Every row gives one point. The last column is the point's height on a tilted bowl or saddle (a function of degree 2), plus a little noise. Count its main directions that bend up, bend down and stay straight.
(in the rows, 128 means zero)

Points (11 x 3)
[[133  55 182]
 [149 169 158]
 [100 180 143]
 [158 111 161]
 [149 126 152]
 [178 100 182]
 [104 212 162]
 [164 112 166]
 [151 159 156]
 [167 112 169]
 [155 123 157]]
Directions: 2 up, 0 down, 0 straight

Points (17 x 4)
[[127 142  75 104]
 [125  99 121 116]
 [149  84 172  53]
 [126 104  86 134]
 [116 143 127 108]
 [144  97 148  90]
 [142  98  66 155]
 [117 199 113 139]
 [136 119 121 107]
 [200  62 144 108]
 [ 98 162  65  91]
 [ 91  96  95 118]
 [122 119  72 121]
 [204 111  96  94]
 [ 99 117 152  86]
 [ 35  65 109  44]
 [137 143 147  94]]
Directions: 1 up, 2 down, 0 straight

Points (15 x 4)
[[122 123 156 110]
 [100 126  91  90]
 [166 156 105 127]
 [151  91 187 108]
 [113  91  96  92]
 [116 146 104 106]
 [117 164 125 107]
 [110  45 121  70]
 [130  97  95 104]
 [169 178 122 124]
 [144 168  62  98]
 [171 116 170 125]
 [ 58 165  66  38]
 [126 120 198  93]
 [144  83  76  93]]
Directions: 0 up, 3 down, 0 straight

Points (21 x 5)
[[122 143 132  88 100]
 [146 148 150 148 135]
 [ 93 189 102  92  52]
 [186 161 155 189 156]
 [189 136 108 112 124]
 [159 135 177 108 121]
 [ 99 181 132 110  87]
 [163 116 193 139 115]
 [131 144 123 151 115]
 [ 74 153 185 184 117]
 [144 143  76  86  85]
 [ 89  71 229 161  80]
 [126 141 108 121  98]
 [159 162 156 133 142]
 [122 139  97 200  79]
 [ 56 124 115 110  44]
 [ 94  88 172 108  85]
 [103 154 140 201 113]
 [100 115 129 168  92]
 [162 143 210 134 122]
 [122 127 142 193 114]]
Directions: 0 up, 2 down, 2 straight

Points (41 x 7)
[[155 130 129 147 131 125 125]
 [166 139  97 198 179 119 107]
 [125 158  58 170 177 110 145]
 [ 71 179 166 187 141 109 114]
 [108 137 174 185 119 151  93]
 [137 105 142 177 172 123 135]
 [ 52 112 145  92  76 108  97]
 [146 149 121  94 164 135 150]
 [157 193  79  57 149 183 172]
 [ 82 121 111 161 125 109 147]
 [115 180 113 137 117 156 123]
 [ 98 113 164 111 140 106 150]
 [115 106 135  98  82  93 110]
 [135 198 116 167 137 183 126]
 [164 170 142 151 149 148 113]
 [160 171 188  69 136 121 111]
 [147  94 153  91 199 156 227]
 [151 130 151 113  64 133 105]
 [143 169  74 179 130  92 119]
 [169 157 168  91 104 119 117]
 [102  96 171 159 186 141 167]
 [192 155 110 190 193 190 125]
 [157 109 119 166 181  60 122]
 [ 87 186 177 121 131 130  80]
 [137  23 124  90 165 126 217]
 [171 160 104  64 162 151 165]
 [119 137 121 161 185  72 136]
 [114 122  81 130 131  92 129]
 [140  85 115  96 155 122 172]
 [112 135 150 141 173 120 147]
 [129 116 116 121 116 126 129]
 [121 125 153 155  83 108 117]
 [145 103 156  78 179 123 199]
 [ 87  43 103  92  57 148  62]
 [125 111  69  78 124 185 170]
 [132 136 146 106  54 136  90]
 [ 83 202 135  36 134 131  58]
 [146  83 116 206  37 133  81]
 [111  71 119 135 133  95 151]
 [144  61 138 102  94 143 122]
 [ 73 146 150  86  99  69 101]]
Directions: 3 up, 3 down, 0 straight

Points (68 x 9)
[[130 150 122 162 142 130 115  71 116]
 [ 76 102  72 134 141 162 148  85 120]
 [184 133 139  89 141 142 104 152  86]
 [130 103 125  87 139  82  75 129 115]
 [164 162 176  37 189 128  77 134  57]
 [190 123  99 177 176 147 124 123  83]
 [123  97 118 199 105 122 155 145 103]
 [119 114 159 134 144 180  97  77 104]
 [136 131  97  90  89 154  82 103 109]
 [130 147  74 121 114 129 153  96 119]
 [161 123 117 110 166 143 109 138 105]
 [124 120 137 165 106  74 115 114 124]
 [181 129 107  95 115  92 129 121 107]
 [136 158 168 150 115  56 167  95 109]
 [131 102  91 109 104 104  98 223  79]
 [152 171 114 118 151 104  95 132 103]
 [208 100 162 156 157 139 143 171  64]
 [115 134 129  93 113 192 189  89 101]
 [102 214 174 198 141 120 169 136  67]
 [128 140 122  82 138 118 107 116 120]
 [112 166 117 180 117 126 135  85 113]
 [141 122  64  68 126 114  52 142  96]
 [ 71 212  77  75 160 161 131  89  90]
 [146 142  98 142  97 180 188 238  40]
 [155 159 166 121 133 124 144  92 106]
 [121  76 110 141  95 158  67  62 110]
 [172  77  86 124 126 157 153  89 104]
 [119 197 111  96 138 132  81 129  97]
 [180 108 109  89  58 129  62 191  57]
 [120 138 168 226 164 170 121 141  66]
 [141 152 146  94 108 108 188  99 109]
 [175 108 114 119 157 150 175  44  96]
 [ 55 125 163  83 156  97 123 152 107]
 [153 129 162 101 153 103 162 107 111]
 [119 112  98 131 126 180 145 189  91]
 [207  87 122 158 122 142 154 130  82]
 [141 125 130 171  80 194 105  94  89]
 [120 124 130  27 146 121 117 104 108]
 [106 173  91 177 165  85 195 174  81]
 [116 140  68 158 160 128 131 151 109]
 [117 137  94  73 123 237 111 105  83]
 [112 135 124  74  81 117 187 138 105]
 [130 113 124 173  79 107 121 141 111]
 [ 53  31 120 133 111 128  58 152  92]
 [171 133 137  97 132 161 151  97 102]
 [105 142 133  77 202 100 113 131 106]
 [211 107 151 113  84 128 157 134  78]
 [163 127 155  64 182 125 158 128  95]
 [139 151 116  89 149 200  82  58  89]
 [ 97 114 133 141 128  76  68 170 107]
 [123 151 130 138 152 177 183 125  99]
 [114 100 107 110  83  84 136 186 102]
 [130 163 135 156 213 172 190 155  72]
 [ 51 137 111 105  79 150 174 141 101]
 [ 97 216 140 120 128 125 175 106  95]
 [ 90 145 124 125 127 177 147 162  99]
 [ 98  73 233 124  94  91 131 143  87]
 [128  90  95  96 157 135 147 130 119]
 [147 144 151 144  61 115 102  65 110]
 [114 116 164 164 109 145 178 145  99]
 [ 94  75 191 141 118  38 184 160  87]
 [107  81 121  62 169 138 112 127 111]
 [109 136 149 161 173 161  51 136  82]
 [119 168 167  47 146 172 183  77  88]
 [ 36 192  93 135 133 182 104 183  62]
 [143  82 124 138  93 142 106 151 105]
 [ 96 104  86 214  96 125  63 132  97]
 [129 159 147 164 149 132  75 166  84]]
Directions: 0 up, 8 down, 0 straight

Points (75 x 9)
[[155 140  96 115 101 120 199 118  84]
 [127 166  71 120  84  85 122  69  81]
 [100 173  24 201 118 108 128  15  16]
 [163  71 124 126 104 159 192 112 120]
 [103  78  82 106 182 125 164 105 107]
 [138 136  96 131  88 136 116 133 130]
 [135 104  89 116 142 105  75 120 127]
 [144  89  83 138 149 135 181  86 105]
 [ 79 112 153  90 107  13 128  59  56]
 [182 148 129  82 216 132 130  94  54]
 [159 118 137 166 172 115 148 112 113]
 [116 147  95  90 109 129 102 163 122]
 [218 151 190  76 107  95 105 124  56]
 [170 136 184 113 147  88 157 121  83]
 [ 39 186  62  87 159 187 168 110  47]
 [106 145  87 130 140 110 139 177 112]
 [123 188 161 172 139 116 224 141  62]
 [173 101 186 144 102 164  71 101 126]
 [134 110  42 166  98  71 151 143  88]
 [140 183  92  37 125 159 141  90  51]
 [ 74 146  58 118 127 143 124 115 112]
 [104  79 166 126 150 167 117 116 162]
 [134 170 152  85 134 146 143 171  95]
 [164 159 131  99 124  98 140 165  95]
 [137 160 161 144  59 106 136 134 107]
 [132  97  49 139 150 169 103 116 119]
 [ 50 178 105 123 129 121  84 155 106]
 [149 113 106 127 159 183 171 101 113]
 [127 146  94 142 135 137 131 126 123]
 [ 71 183 154 141 148 115 167 126  93]
 [155 140 197 152 126 111  61 108 106]
 [127 107 137 160 130  82 179 102 108]
 [176  94  92 190 102  96 172  71  81]
 [ 97 158 132 133 125 119 204 148  93]
 [135 179 124 114  72 105  67 171 107]
 [170 107 198 208 158  79 166 108  85]
 [147  81 163 113 177 114 122 173 115]
 [ 70 160 149  95 133 120 155 129 105]
 [133 167 104 147  76  98 140 110 101]
 [147 119 106 123  97  87 132 182 115]
 [138 113 106  78 204 117 138 132  87]
 [155  73 110 116  98 100 123 139 129]
 [150  84 169 201 135  98 104 154 128]
 [134 151 141 114  53 127 156 184 101]
 [106 176 123 132 176  92 163  72  67]
 [169 162 151 162 124 210 131 129 109]
 [144 110 130 125 123 100 111 155 131]
 [ 82 136 161 178 121 124 114 152 142]
 [ 99 143  79  92 135 158 106  91 110]
 [138 140  51 130 112 136  83 148 119]
 [148  94 104 136  81 119 159 158 125]
 [103 165 143  81 156 149  99 175 102]
 [132 128  93 112  93 108  96 128 129]
 [170 122 102 124 121 122  73 131 123]
 [109 110 143 140  65 110 130  68 126]
 [161 164  85 118  88 103  68  97 101]
 [ 84 116 100  84 134 109 145 147 119]
 [132 144 178  70  70  76 134 117  81]
 [103  69 169 131  87 121 139 122 157]
 [112 123 162 111 133 182 162 153 135]
 [ 81 178 141 118  80 101 167 143  91]
 [167  31 110  68  89  93 123 138 100]
 [189  61  73  63 198 169 109 178  58]
 [204 125  94 103 107 112  88 111  99]
 [ 75  83  88 110  83 121 135 109 139]
 [154 135 137  66 106  65 115 165  91]
 [135 125 158  92 243 192 136 134  73]
 [144 140  64 125 174  67 134  87  72]
 [143 108 148 180 234 171 151 162 102]
 [134 135 150 140  51  73 111 202  97]
 [ 50  80  88 103 127 130 134 103 139]
 [160  45 131 193  95 102 142 193 114]
 [ 69 133  79 176 145  81 119 164 103]
 [ 99 145 124 110 181 190 117 168 111]
 [122  80 158 143 119 155 162 154 155]]
Directions: 0 up, 7 down, 1 straight

Points (60 x 9)
[[185 152 193 109 103 144 118 112 149]
 [141 127 111 109 100 157  78 150 108]
 [150  99  85  97  65 136 120 118 130]
 [ 97 147  71 151 101 158 130 116  91]
 [132 160 139 102 164 153 122 123 157]
 [127  57 148 160 140 171  42 173  46]
 [ 96 157  34 154  77  92  66 105 211]
 [129  99 121  91 145 174 118 111 153]
 [140  82 167 106 161 112 142 130 181]
 [ 76 191 163 138 107 134 114 123 138]
 [123 120 102 128  68 126 170 138  86]
 [104  77 110 145 113 159 192 128 101]
 [ 70 116 139 152 104 160 110 172  99]
 [158 149  88 184 129 162 160 105  98]
 [193 174  98 122 151 197  57 153  88]
 [125 147 133 173 160 155 140 102 119]
 [ 72  84 118 128 121 111 132  71 130]
 [ 75 167 192 112 128 196 115 146 171]
 [ 94  99 114 100 198 158 134 153 171]
 [144 111 149 172 170  91 156  58 154]
 [162  81 141 161 240 148 104 168 123]
 [158 139 213 109 138 126 148 144 176]
 [125 172 177  99 104 135 101 115 149]
 [147  72 110 142 175 111 136 148 146]
 [162 168 175 134 133 183 103 171 118]
 [174 143 122  50 168 149 136 146 138]
 [124 100 184 115 131 114 178 112 175]
 [148 115 108 134  65 146 136 185  65]
 [144 117  69 131 115  54 145 154 139]
 [156  69  80 102  75 141 154  96 141]
 [208 207 164 118 135 104 139 148 113]
 [ 56 108 138 189  86 124 184  74  19]
 [ 93 111 130 139 137 112 192 150 134]
 [130 127 108 159 189 137 154 162 138]
 [ 64 137 150  89 138 151 182 116 138]
 [170 169  84  99  83  68 126  90 192]
 [ 90 126  99 169 154 126 105 121 110]
 [ 87 183  75 137 189 171  64  55 175]
 [123 161 159 132 170 123 139 175 138]
 [ 90 169 164 143 109 102 161 164 118]
 [124 135 174 104  78 103 198 131 120]
 [142  88 175 136 241  85 160  86 203]
 [146 138 112 200 128 120 107  60 114]
 [137 133  94 129 159 171  61 116 135]
 [150 137 114 169 224  73 126  81 145]
 [151 102  94 217 176 133  86  40  86]
 [118  83  93 157 106 106 174  94 129]
 [ 91 133 161 111 161 123 130 151 158]
 [ 92 111 155 136 105 163 179 157 111]
 [159 167 134 156 161 175 129 121 133]
 [152 118 153 167 113 154 101 146 102]
 [193 149 141 149 172 163 109 149 132]
 [ 77 164 182 146 176 107  88 146 124]
 [122 119  92 167 161 167 135 158 110]
 [ 96 129 104 121 143 185 167 180 109]
 [186  82 157  47  97 111 186 108 187]
 [120 113 155 111 163 104 188 224 143]
 [174 120 131  82 172  84 120  91 203]
 [182  82 133 145 155  25 132 159 119]
 [174 164  69 188 113 146 123  84 119]]
Directions: 2 up, 2 down, 4 straight
